Every row gives one point. Each copy is the shape, with its points in the same order, turned, moved and blurred by noise. Say if it was mirrored as well.

Shape:
-0.003; 0.022
-0.013; -0.060
-0.031; 0.032
0.002; -0.016
-0.060; 0.019
0.003; -0.034
Copy 1 (6 x 2):
-0.004; 0.036
-0.001; -0.047
-0.038; 0.043
0.003; -0.007
-0.063; 0.021
0.006; -0.022
Copy 1 is: only turned
Copy 2 (6 x 2):
-0.012; 0.023
0.025; -0.048
-0.039; 0.017
0.009; -0.007
-0.053; -0.008
0.025; -0.017
Copy 2 is: only turned
Copy 3:
-0.010; 0.015
-0.063; -0.048
-0.032; 0.039
-0.024; -0.023
-0.061; 0.038
-0.044; -0.037
Copy 3 is: only turned

Shape (7 x 3):
0.079; -0.031; 0.014
0.019; 0.036; 0.002
-0.036; 0.021; 0.018
0.039; 0.008; -0.040
0.018; -0.029; 0.014
0.010; 0.012; 0.029
-0.031; 0.061; -0.006
Copy 1:
0.019; 0.064; 0.052
-0.017; 0.024; -0.031
-0.033; -0.026; -0.012
0.038; 0.032; -0.016
0.011; 0.003; 0.033
-0.023; 0.014; 0.013
-0.031; -0.008; -0.063
Copy 1 is: only turned
Copy 2:
0.050; -0.049; -0.065
0.015; 0.031; -0.043
0.016; 0.041; 0.016
-0.016; -0.011; -0.059
0.032; -0.025; -0.012
0.040; 0.017; -0.019
-0.010; 0.071; -0.012
Copy 2 is: only turned
Copy 3, 7 rows:
-0.053; 0.056; 0.043
-0.002; 0.008; -0.017
0.041; -0.024; 0.007
-0.051; 0.001; -0.009
-0.019; 0.011; 0.048
0.014; 0.020; 0.016
0.034; -0.029; -0.040
Copy 3 is: mirrored

Shape:
-0.073; 0.053; 0.046; 0.009
0.037; 0.025; 0.006; -0.033
0.026; -0.020; -0.026; -0.013
-0.016; -0.040; -0.051; 0.023
-0.032; 0.008; -0.025; -0.018
0.059; -0.008; -0.023; 0.025
-0.048; -0.035; -0.024; 0.008
0.024; -0.038; 0.010; 0.021
Copy 1:
-0.027; 0.076; 0.044; 0.018
0.058; -0.012; 0.023; -0.016
0.024; -0.033; -0.020; -0.024
-0.021; -0.007; -0.057; -0.027
-0.015; 0.002; 0.004; -0.028
0.063; 0.000; -0.053; -0.020
-0.044; -0.006; -0.032; -0.004
0.026; -0.002; -0.049; 0.021
Copy 1 is: only turned
Copy 2, 8 rows:
-0.061; 0.073; 0.028; -0.002
0.012; 0.019; -0.061; -0.017
0.035; -0.018; -0.026; 0.002
0.038; -0.027; 0.030; 0.034
0.021; 0.025; 0.020; -0.009
0.030; -0.017; -0.054; 0.045
0.007; -0.013; 0.049; 0.007
-0.007; -0.040; -0.024; 0.027
Copy 2 is: mirrored
Copy 3, 8 rows:
0.023; -0.064; -0.023; 0.067
0.032; 0.041; -0.014; -0.002
-0.005; 0.035; 0.028; -0.022
-0.045; 0.001; 0.058; -0.011
-0.006; 0.006; 0.034; 0.037
-0.023; 0.036; -0.007; -0.049
-0.020; -0.025; 0.060; 0.010
-0.004; -0.006; 0.018; -0.049
Copy 3 is: only turned
